Each row is a point. The points of each table are mixes of a few directions, plus a little noise. How many directions does each table use, and how many do they share? Where both have some left over, give the other angles between the two spaces (their principal angles), to ten degrees, smallest first.

First (4 x 3):
[[ 19  17  -3]
 [ 29 -23  14]
 [-17  -9   0]
 [-30  14 -10]]
Second (7 x 3):
[[ 23   1   4]
 [ 26   2   4]
 [ -5   0  -1]
 [-60  -4 -10]
 [-27  -2  -5]
 [ 19   1   3]
 [ 23   1   4]]
Directions: first 2, second 1, shared 1

First (8 x 6):
[[  8 -20 -36 -15  36  16]
 [-30  24  -6  27 -14  -6]
 [ 60 -13 -25  23 -46  22]
 [-18  14  32  -5  -5 -16]
 [-11 -10  11   3   8  -5]
 [ 16 -12  -7 -11   8   6]
 [-23  22  -7 -19  22  -5]
 [ -2  -5  37  -2 -10 -13]]
Second (9 x 6):
[[-17  29 -50  28  -9  11]
 [ 35 -27  31   0 -21  -2]
 [  9  -8  11  -2  -4  -1]
 [  4 -10  18 -13   7  -5]
 [-20  -9  33 -40  42 -15]
 [ 18 -25  40 -20   3  -8]
 [-11  19 -32  18  -6   7]
 [-15  13 -15   1   9   2]
 [ -3  19 -36  27 -19  10]]
Directions: first 4, second 2, shared 2

First (9 x 9):
[[ -3   0  -1 -25  17 -30 -10  18 -10]
 [ -3   7 -12 -13   6 -28 -21  13   3]
 [  1   5  -7  18 -13  12  -4 -10  12]
 [  6 -13  20  29 -16  58  39 -27  -2]
 [  0   4  -6  11  -8   5  -5  -6   8]
 [ -1  27 -40  36 -33  -7 -46 -13  43]
 [  2 -16  24 -11  12  16  31   1 -21]
 [ -1  -2   2 -14  10 -13  -1   9  -7]
 [ -1 -13  18 -31  25 -13  16  16 -25]]
Second (9 x 9):
[[  2   9  25 -11  26  -9 -26 -37 -16]
 [ -7  -2  19 -11  12   1   8  23  -7]
 [ 22  10 -15 -34 -12   1  14  17  24]
 [-10 -19 -10  60 -18 -16  13  16  14]
 [-11 -16   6  56  -5 -23   7   9   8]
 [ -4  -6   2  -3   8   9  -3  12  -2]
 [ 13  31   8 -25 -18 -23  11 -43 -11]
 [  4  -7 -29  -6   3  31 -29 -17   2]
 [ -9  -1  -4 -26   4  29   5  22 -13]]
Directions: first 2, second 5, shared 0; angles 30, 60

First (11 x 11):
[[  1   9 -15  -4  26  -1  -4  -2 -28 -31  18]
 [  2  17  39  36  13  40  20  48  -3  10 -32]
 [ -1  -8  -7 -12 -17   6   5  -9   6  13  -1]
 [  7  14  29  55  34 -10 -23  10 -12 -26  -3]
 [ -8  -3 -25 -58   0 -37   8   1  15   3  15]
 [  0  13  25  20  18  -5   2  29   6   0 -13]
 [  3  -9  -3  16 -20  32  -2 -20  -8   7  -3]
 [ -3 -11 -37 -33 -26  42  19 -23 -18   8  10]
 [  1   0 -13  -9  19 -59 -28 -20   2 -26  25]
 [  2  -8  18  21 -18   2  -6  -6  17  17 -13]
 [ -5 -12 -10 -31 -26  -9  10  -7  22  24  -2]]
Second (8 x 11):
[[  5 -11  -8   9 -11  -1 -15 -29  -4  -6  11]
 [-15  16   1  40  -5  22 -16 -21 -18  24 -22]
 [ -7  17   8 -38  22  -7  35  60  12   7 -12]
 [-13  19   5  -3  11   7  13  26  -2  18 -19]
 [ 34 -25  32  17   8 -17  -6  13  18 -43  21]
 [ 21 -34 -15  -9 -19 -16 -18 -42   5 -30  36]
 [-28  28 -14 -19   5  13  17  18  -9  36 -25]
 [  3 -10  -9   3 -10  -1 -11 -24  -3  -5  10]]
Directions: first 4, second 3, shared 2; angles 60

First (10 x 14):
[[ 18  27   2   7   7  14   8  10  26  11   7   7   4  -1]
 [  6 -14   6  -8  -2 -25  -8 -16 -18  -5   8  -2   5  -3]
 [ -3  -3  -1  -9  33  17 -20  13   4   5  -2  14  13   8]
 [ -5   7  -4   5  -2  14   6  10  10   2  -6   0  -5   1]
 [  8 -10   6  -3 -18 -31   3 -22 -18  -7   9  -9  -2  -6]
 [-15  10 -10  12 -12  25  15  17  15   2 -15  -5 -13   2]
 [-26 -37  -4 -16  15  -3 -24  -2 -29 -10 -11   2   4   7]
 [ -3 -17   3   0 -31 -33   8 -24 -25 -12   3 -15 -10  -7]
 [  2  21  -4  15 -21  10  23   6  18   3  -3  -8 -12  -4]
 [ 18  15   6  -5  31  11 -12   9  17  11  10  16  17   4]]
Second (8 x 14):
[[-16  13   9 -10  -9 -11  14  -6  -5  25   0  -2   8  20]
 [  4  -3  -2   3   2   3  -4   2   1  -6   0   0  -2  -5]
 [-11   9   6  -7  -6  -7  10  -4  -3  17   0  -1   6  14]
 [ 16 -12  -9  10   9  10 -13   6   4 -24   0   1  -8 -19]
 [ 40 -31 -22  24  22  26 -33  15  11 -60  -1   4 -20 -49]
 [-15  12   8  -9  -8  -9  12  -5  -4  22   0  -1   7  18]
 [ -7   6   4  -4  -4  -5   6  -3  -2  11   0  -1   4   9]
 [-10   8   6  -6  -5  -6   8  -4  -3  15   0  -1   5  12]]
Directions: first 3, second 1, shared 0; angles 80
